Rows are points. Each copy is the shape, with its points in the same order, stretched, turned, moved and blurred by noise. Some copies are also mirrored. Which?
(in the rows, 128 means zero)

Shape, 5 rows:
[[101 133]
 [107 135]
 [121 100]
 [175 113]
 [176  63]]
Copy 1:
[[104 104]
 [100 107]
 [124 118]
 [112 153]
 [149 155]]
Copy 1 is: only turned
Copy 2:
[[159  75]
 [155  85]
 [ 96  75]
 [ 70 157]
 [  7 114]]
Copy 2 is: mirrored

Shape:
[[117 168 174]
 [172 136 136]
 [171  92 130]
 [ 93  57 110]
 [181 134 152]
 [114 160 188]
 [ 89  78  51]]
Copy 1 (7 x 3):
[[162 144 131]
 [116 163 174]
 [106 124 162]
 [100  57  69]
 [123 165 196]
 [165 136 128]
 [ 80  88  56]]
Copy 1 is: mirrored
Copy 2 (7 x 3):
[[ 74 124 143]
 [132  97 170]
 [157  92 139]
 [132 154  55]
 [130  83 171]
 [ 67 119 131]
 [161 194  67]]
Copy 2 is: only turned
Copy 3, 7 rows:
[[130  94 150]
 [117 104  69]
 [ 97 155  55]
 [129 227 150]
 [109  98  64]
 [132 103 159]
 [181 220 128]]
Copy 3 is: only turned
Copy 4 (7 x 3):
[[102  95 105]
 [118 183 102]
 [115 201 135]
 [139 128 202]
 [102 191  96]
 [ 90  89 109]
 [194 141 203]]
Copy 4 is: only turned

Shape (10 x 4):
[[148  90  96 114]
 [100 119 144 172]
 [134  78  66 114]
 [172  94 102 115]
 [146 194 156 113]
 [133 196 135 115]
 [109 172 118 153]
 [ 98 149 169 180]
 [185 133  93 133]
 [164 213 132  76]]
Copy 1:
[[183 173 103 166]
 [109  87 153 154]
 [169 197  94 178]
 [206 179 113 146]
 [142  81  87  49]
 [127  94  76  46]
 [ 93 107 105  81]
 [ 91  55 159 126]
 [184 198 108  90]
 [162 112  42  17]]
Copy 1 is: only turned
Copy 2 (10 x 4):
[[122 137 151  96]
 [ 83 112  62 117]
 [125 143 146  74]
 [137 127 174 104]
 [168 139 134 187]
 [167 151 126 187]
 [136 135  86 134]
 [ 93 101  48 136]
 [162 105 157 112]
 [211 169 183 197]]
Copy 2 is: only turned

Shape:
[[ 85  99  89 124  63 148]
 [192 152 120 104 149 115]
 [ 47  79  82 108 119 182]
 [146  96 162 108 127 120]
 [145  87 128 127 123  92]
 [197 132 151  65 134 100]
 [169 113 140 115 101 125]
 [ 89 185 150 134 138  77]
 [ 91 107  86 116 134 161]
 [ 52  93 114 150  94 192]
 [ 66 105 102  73 104 177]
 [ 98 143 131 135 124  53]]
Copy 1:
[[168 230 130 120 104 108]
 [140  41 172  84 110 136]
 [172 205  82 141 112  79]
 [148  86 127 135 116 169]
 [174  89 160 149 121 152]
 [160  43 163  68 116 182]
 [147 103 153 111  93 161]
 [114 152 130 100 209 112]
 [158 154 112 130 115  87]
 [124 230  70 162 105  91]
 [164 210  81  91 117 108]
 [152 144 160 126 196 128]]
Copy 1 is: mirrored
Copy 2:
[[202 140 133 129 199  96]
 [ 79 117 111 130  28 106]
 [155 137 104 170 217  84]
 [ 84 135 151 110 111  91]
 [119 145 116  80 128  96]
 [ 58 161 117 135  17  66]
 [110 131 150 101 104  88]
 [101 130  98 158 132 206]
 [133 124 105 152 168 104]
 [166 100 158 147 249 111]
 [142 152 120 203 176  72]
 [130 154  88 123 139 176]]
Copy 2 is: only turned
Copy 3 (12 x 6):
[[160  71 134 122  60  79]
 [159 163 141 165 151 181]
 [102  35 146 144  50 110]
 [120 108 168 131 173 116]
 [143 142 177 100 120 130]
 [187 133 166 165 202 174]
 [154 130 154 145 158 105]
 [136 150  55  69 132 210]
 [120  83 142 154  76 137]
 [ 83  46 123 130  68  55]
 [133  14 135 166  97 133]
 [159 156 107  48 104 198]]
Copy 3 is: mirrored
